Each point is reached from the start by the listed moves, each made once or not at all, plus a little noise. Is the number of moves made odd or even? Then give how often each move was made.

Moves:
(1): [ 95 -27  -7 -29  37]
(2): [-21  56 -53  14   2]
Start: [ -6  12  25 -34   2]
Points:
[ -7  12  24 -28  -3] => even (0, 0)
[ 87 -14  18 -61  37] => odd (1, 0)

Moves:
(1): [ 32   7 -12  -1  -7  15  -6  20  -7  12  19]
(2): [-2 43 16 -1 12  8 31  4 31 11 -8]
(3): [ 11   4  41 -12   7   4 -13   5  -1  20  -3]
(4): [  2 -22   7  34   4   9  21 -17   8  14   0]
(5): [ 23 -25  -3 -18  53   9  16  22  17 -12  33]
(6): [-16  -9   0  -6  -9  37 -10  15  -5  -5   6]
(7): [  0 -17  -4 -22  -9 -12  37  -7  -8  28   5]
(8): [-16  -8   2   7  -1 -19  -2  40  -4  10  -8]
(9): [  2 -12  13  -7 -19  -6  -7   6  52  -5   1]
Start: [-12 -31  22  26  -7  39 -32  -8 -23 -10  16]
Points:
[ 27 -91  31  26  17  95 -19  46  44  -6  76] => odd (1, 0, 0, 1, 1, 1, 0, 0, 1)
[ 27 -20  29  13  56  56  10  70  14  13  54] => even (1, 1, 0, 0, 1, 0, 0, 1, 0)
[ 43 -41  42  37  36  75  21  26  86   8  63] => odd (1, 1, 0, 1, 1, 0, 0, 0, 1)
[ 38 -15  86   1  34  51 -14  84  65  27  58] => even (1, 1, 1, 0, 1, 0, 0, 1, 1)

Moves:
(1): [ 22 -20  -3  21  -1   3  -8  16  16  -8  -8  -5  -1  16  10  -5  -4  -8
   3  -3]
(2): [ 19  20 -10  13 -11  16   8  -5  10  10  13 -21   6  19 -18   9  -3   4
   7  -2]
(3): [  1  -2  25  -1   4  -7  -2  -2  -6  -6  10   3 -23  -5   5   9  -2 -12
  -6 -10]
(4): [ -5  -7  -5  38 -15  -4  -4   3   1  23  -4   4   6   0  -2   8  -2   6
  -7   1]
(5): [  1   6  -2   7  20 -20  -4  -1   5  -8  13   2   9   2   2  -6  -4   1
   9   5]
(6): [  0  10  -5   4   7  17  -2  -3   8   9  -4  -8  14  -9  10   0 -10   2
  -5 -11]
(7): [ -2  -5  12  21  18  -7  19 -26 -17  12 -15  12   7  -1  12  -5 -14   9
  12  21]
(8): [ -6  13  -8 -11   4  19  16  38  12  22   1  14  -4   0 -10 -12 -23   4
  -3  20]
(9): [-15 -17   3  11   0   2   4 -24  23   3  -6  14 -16   6 -10  22   6 -14
   9  -9]
(10): [  6 -14 -10  -4   6  -6  -1  -5  -7  18   3   8  -8   0  -5   0   3  -1
   0  -6]
(11): [ -1 -16   1  13 -13  10   2 -18  -7 -23  32  28   5   6 -10 -19   8 -16
   3  -9]
(12): [  2  19   7   7   0   4 -18 -12   6  -9 -19   8 -12   2  -2 -24  -2   5
 -14  -2]
(13): [ 14  -4  14  -4   8  -5   5  -3   5   1   9   1  10 -11  -6   2  17  -6
   6   8]
(14): [-2  0  5 -8 -3  2 -6  0  8 15  0 -3 16 17  3  3  2  3 -7 -2]
(15): [  5  14 -10 -14 -13  -2  -3  -7   4  -2   4  11  -2  -3  19   0  -3  -5
   3   8]
(16): [ 15  12 -13  -6   2  -5  15  11 -11   0 -16  -3  29   9   0  34  -3  -7
 -19   8]
(17): [-2  6  6  0 11 11  8  8 -9 -3 -1 12  1  5 13  3 20 13  2  3]
(18): [ 12  -7  25  -8 -14  -1   0   3  14  -9   4  13   4 -11 -11   9  -3  31
  12 -30]
(19): [ -5  -8   9  15   4   7  -4  -1  -8  22  -1  11  18   3  -9  12  -2 -26
  38  -3]
(20): [ 11  -7  -2  -1  10   7 -33 -10   4   1   2   3  -9  -3 -13  17  -5   8
   3  21]
Start: [-20  11  -7  15  -6  10  -8   0 -13   1  18  -1   1  10  16   4 -11  10
  -9 -17]
Points:
[ 40  -2 -19  63 -52  16 -15   4  22  31  30   7   6  27  10  25 -22  38
   9 -48] => even (1, 1, 0, 1, 0, 0, 0, 0, 0, 1, 0, 0, 0, 0, 1, 0, 0, 1, 0, 0)
[ 23 -15  27  95  15  -1 -25  -5 -19  24  34  62  50  53  16  22  19 -36
   0 -25] => even (1, 0, 1, 1, 1, 0, 0, 0, 0, 1, 1, 1, 1, 1, 0, 1, 1, 0, 1, 0)
[  5  41   7  95   7  60  -4 -40  35  44  17  70  55  53 -21  44 -42  61
  -6  -3] => even (0, 1, 0, 1, 1, 1, 1, 1, 1, 0, 1, 1, 0, 1, 0, 1, 1, 1, 0, 1)
